Each row is a point. The ring and each string are closed loops that go straight from each point to the next, and from the last back to the first. Before rounding, they use only three directions, however many columns there are. How many times does the string pass through the ring? Passing back the other way cancels.
(in the rows, 128 means zero)

Ring:
[[148, 130, 169, 119],
[129, 144, 171, 111],
[103, 159, 161, 114],
[94, 159, 143, 129],
[98, 151, 124, 147],
[122, 129, 104, 168],
[148, 112, 101, 174],
[170, 100, 115, 168],
[177, 101, 134, 154],
[170, 112, 155, 136]]
String:
[[126, 133, 104, 142],
[115, 140, 71, 128],
[102, 138, 102, 179],
[114, 134, 151, 187],
[121, 137, 134, 148],
[108, 151, 106, 113],
[81, 170, 123, 109],
[78, 171, 171, 132],
[107, 149, 182, 153],
[125, 141, 128, 123],
[99, 164, 122, 88],
[86, 171, 147, 99],
[83, 173, 131, 94],
[108, 153, 119, 112],
[125, 135, 146, 149],
[107, 142, 155, 169],
[117, 141, 118, 138],
[106, 148, 77, 124],
[107, 137, 88, 168],
[120, 122, 126, 210],
[131, 124, 137, 179]]
Times through: 3

Ring, 6 rows:
[[178, 105, 111, 129, 136, 96],
[156, 115, 152, 139, 150, 116],
[114, 149, 167, 133, 135, 150],
[103, 170, 127, 117, 100, 154],
[124, 156, 97, 108, 93, 136],
[168, 116, 89, 115, 116, 102]]
String, 17 rows:
[[104, 161, 175, 138, 132, 157],
[125, 149, 152, 137, 128, 138],
[136, 134, 141, 127, 131, 132],
[130, 123, 177, 131, 156, 143],
[116, 135, 201, 142, 162, 153],
[105, 163, 180, 144, 134, 155],
[116, 159, 146, 132, 118, 145],
[123, 153, 131, 126, 114, 138],
[97, 184, 126, 123, 91, 156],
[80, 203, 113, 113, 72, 168],
[105, 157, 133, 109, 110, 157],
[121, 142, 134, 113, 121, 145],
[121, 162, 110, 118, 97, 138],
[102, 186, 103, 117, 78, 149],
[86, 187, 131, 116, 90, 166],
[101, 152, 165, 119, 130, 164],
[87, 170, 181, 130, 128, 173]]
Times through: 0
String, 11 rows:
[[159, 136, 56, 104, 86, 104],
[172, 102, 98, 111, 128, 103],
[148, 119, 132, 120, 135, 124],
[152, 127, 115, 124, 122, 116],
[176, 123, 75, 122, 106, 91],
[176, 114, 61, 105, 102, 94],
[144, 154, 50, 101, 71, 114],
[133, 155, 98, 119, 96, 127],
[134, 136, 127, 119, 122, 132],
[122, 145, 119, 109, 111, 142],
[128, 157, 70, 97, 78, 132]]
Times through: 0

Ring (8 x 9):
[[91, 135, 142, 71, 87, 76, 159, 99, 122],
[104, 142, 141, 93, 103, 106, 152, 106, 122],
[128, 137, 139, 136, 130, 150, 142, 129, 127],
[148, 122, 130, 170, 172, 162, 133, 140, 133],
[149, 106, 123, 171, 191, 136, 132, 135, 135],
[136, 102, 127, 151, 164, 118, 138, 135, 135],
[117, 106, 135, 122, 121, 103, 147, 132, 132],
[93, 123, 142, 79, 83, 78, 158, 112, 125]]
String, 28 rows:
[[125, 139, 148, 141, 92, 183, 143, 154, 128],
[139, 143, 144, 160, 120, 199, 136, 154, 129],
[144, 135, 128, 156, 183, 148, 134, 119, 129],
[137, 126, 128, 146, 171, 130, 138, 119, 130],
[131, 122, 134, 141, 143, 136, 140, 132, 130],
[145, 119, 136, 171, 146, 175, 134, 156, 134],
[170, 110, 123, 208, 208, 185, 123, 157, 138],
[168, 104, 112, 194, 249, 135, 124, 125, 137],
[148, 108, 118, 162, 212, 112, 133, 116, 134],
[126, 118, 137, 137, 128, 135, 143, 137, 131],
[133, 111, 135, 151, 134, 144, 140, 148, 133],
[126, 115, 131, 133, 147, 114, 143, 125, 131],
[127, 108, 123, 129, 176, 84, 142, 108, 131],
[124, 93, 129, 135, 143, 97, 144, 135, 135],
[114, 98, 136, 120, 110, 100, 148, 139, 133],
[105, 103, 133, 98, 119, 66, 153, 114, 130],
[110, 116, 131, 102, 137, 74, 150, 104, 127],
[115, 121, 140, 118, 108, 121, 148, 132, 129],
[97, 121, 148, 94, 64, 111, 156, 135, 127],
[81, 127, 147, 60, 58, 70, 163, 108, 122],
[81, 132, 137, 48, 100, 31, 163, 73, 119],
[107, 127, 132, 94, 136, 74, 151, 94, 124],
[110, 128, 142, 109, 98, 119, 150, 127, 127],
[100, 137, 149, 95, 67, 125, 154, 129, 124],
[88, 153, 145, 62, 83, 83, 160, 88, 117],
[99, 151, 138, 77, 116, 84, 155, 84, 119],
[115, 136, 131, 104, 151, 89, 148, 92, 124],
[120, 131, 138, 122, 125, 126, 145, 122, 127]]
Times through: 4

Ring, 9 rows:
[[123, 154, 136, 136, 154, 143, 151, 130, 146, 129, 149, 154],
[123, 127, 133, 138, 145, 143, 148, 130, 130, 120, 133, 134],
[124, 113, 128, 126, 125, 133, 138, 131, 115, 106, 119, 111],
[125, 108, 124, 114, 107, 128, 132, 128, 110, 99, 112, 97],
[123, 109, 122, 103, 93, 130, 130, 123, 115, 102, 113, 96],
[123, 132, 122, 96, 93, 129, 131, 121, 129, 109, 126, 111],
[126, 164, 125, 92, 101, 121, 132, 124, 139, 111, 140, 126],
[129, 193, 128, 95, 116, 114, 134, 130, 148, 114, 153, 144],
[128, 194, 133, 112, 139, 122, 142, 132, 152, 122, 159, 157]]
String:
[[119, 114, 126, 115, 110, 147, 141, 119, 133, 120, 127, 119],
[118, 112, 124, 106, 98, 147, 138, 115, 134, 120, 125, 115],
[128, 161, 119, 75, 77, 109, 121, 124, 129, 99, 130, 107],
[134, 196, 120, 69, 84, 90, 117, 133, 130, 91, 139, 114],
[126, 154, 127, 106, 115, 126, 136, 127, 135, 113, 137, 128],
[120, 141, 130, 115, 121, 146, 145, 120, 147, 128, 142, 139],
[126, 189, 129, 98, 118, 122, 138, 126, 153, 121, 156, 149],
[138, 249, 129, 78, 118, 84, 126, 140, 152, 103, 168, 154],
[133, 205, 129, 96, 124, 103, 132, 137, 143, 107, 154, 144],
[135, 227, 132, 98, 135, 98, 134, 140, 150, 110, 165, 157],
[131, 225, 137, 115, 155, 115, 145, 138, 161, 125, 173, 176],
[119, 149, 137, 136, 152, 155, 156, 124, 155, 139, 153, 161],
[120, 140, 134, 132, 143, 150, 151, 125, 146, 131, 145, 148],
[118, 139, 140, 152, 169, 162, 162, 126, 154, 143, 153, 166],
[124, 154, 139, 147, 169, 142, 154, 135, 142, 128, 149, 158],
[128, 153, 133, 127, 143, 126, 142, 136, 130, 112, 139, 136],
[125, 142, 130, 121, 130, 130, 140, 131, 129, 113, 134, 128],
[118, 107, 132, 137, 137, 157, 150, 122, 133, 127, 129, 131],
[124, 103, 130, 135, 133, 136, 140, 133, 111, 106, 116, 109],
[133, 132, 124, 110, 113, 103, 124, 141, 98, 82, 112, 93],
[128, 135, 125, 109, 112, 117, 130, 133, 114, 97, 122, 107],
[124, 127, 127, 116, 117, 134, 138, 127, 126, 112, 127, 118],
[119, 88, 124, 120, 107, 146, 138, 121, 116, 110, 111, 100],
[125, 94, 118, 97, 80, 121, 122, 125, 98, 88, 99, 74],
[128, 122, 118, 89, 81, 110, 120, 128, 105, 87, 109, 84],
[128, 141, 122, 95, 96, 115, 126, 129, 119, 97, 123, 104]]
Times through: 4
String:
[[132, 127, 122, 104, 102, 105, 122, 137, 98, 83, 109, 88],
[127, 100, 121, 108, 97, 120, 126, 131, 98, 89, 103, 83],
[120, 85, 123, 118, 102, 143, 135, 121, 111, 106, 107, 94],
[118, 99, 127, 123, 114, 152, 143, 119, 128, 120, 121, 115],
[125, 133, 126, 109, 111, 129, 135, 127, 126, 109, 127, 116],
[131, 147, 120, 87, 88, 103, 120, 132, 112, 88, 119, 96],
[128, 127, 116, 79, 70, 110, 117, 125, 109, 88, 111, 83],
[126, 131, 116, 76, 67, 113, 118, 122, 116, 92, 114, 88],
[131, 163, 119, 75, 79, 100, 118, 129, 121, 91, 126, 101],
[127, 154, 126, 100, 108, 120, 132, 128, 131, 107, 134, 121],
[119, 128, 128, 116, 117, 148, 144, 119, 141, 125, 135, 131],
[118, 135, 128, 111, 114, 149, 144, 116, 148, 129, 140, 136],
[132, 211, 124, 75, 97, 101, 126, 129, 148, 107, 154, 138],
[135, 224, 126, 76, 105, 90, 124, 136, 145, 101, 157, 140],
[132, 196, 127, 92, 115, 103, 129, 135, 138, 104, 148, 135],
[125, 158, 130, 112, 124, 130, 140, 127, 141, 118, 143, 137],
[119, 140, 132, 125, 134, 151, 149, 121, 149, 132, 145, 146],
[124, 187, 136, 120, 147, 136, 149, 128, 161, 134, 164, 168],
[124, 185, 137, 125, 152, 137, 151, 130, 160, 133, 163, 169],
[119, 140, 134, 131, 142, 152, 152, 123, 149, 133, 146, 150],
[122, 143, 131, 123, 133, 140, 145, 126, 140, 123, 140, 139],
[129, 175, 133, 120, 142, 122, 141, 136, 139, 115, 148, 146],
[128, 169, 135, 130, 152, 128, 146, 136, 140, 119, 149, 150],
[127, 154, 131, 120, 134, 127, 140, 132, 133, 114, 139, 134],
[119, 122, 132, 134, 138, 152, 149, 124, 138, 128, 135, 137],
[117, 103, 135, 151, 153, 163, 156, 125, 134, 132, 131, 138],
[123, 111, 133, 143, 146, 142, 146, 133, 119, 114, 124, 123],
[130, 135, 128, 121, 127, 115, 132, 139, 109, 95, 121, 109],
[129, 141, 127, 112, 118, 116, 131, 135, 116, 98, 124, 111],
[129, 135, 126, 111, 114, 116, 130, 135, 112, 96, 121, 106]]
Times through: 1
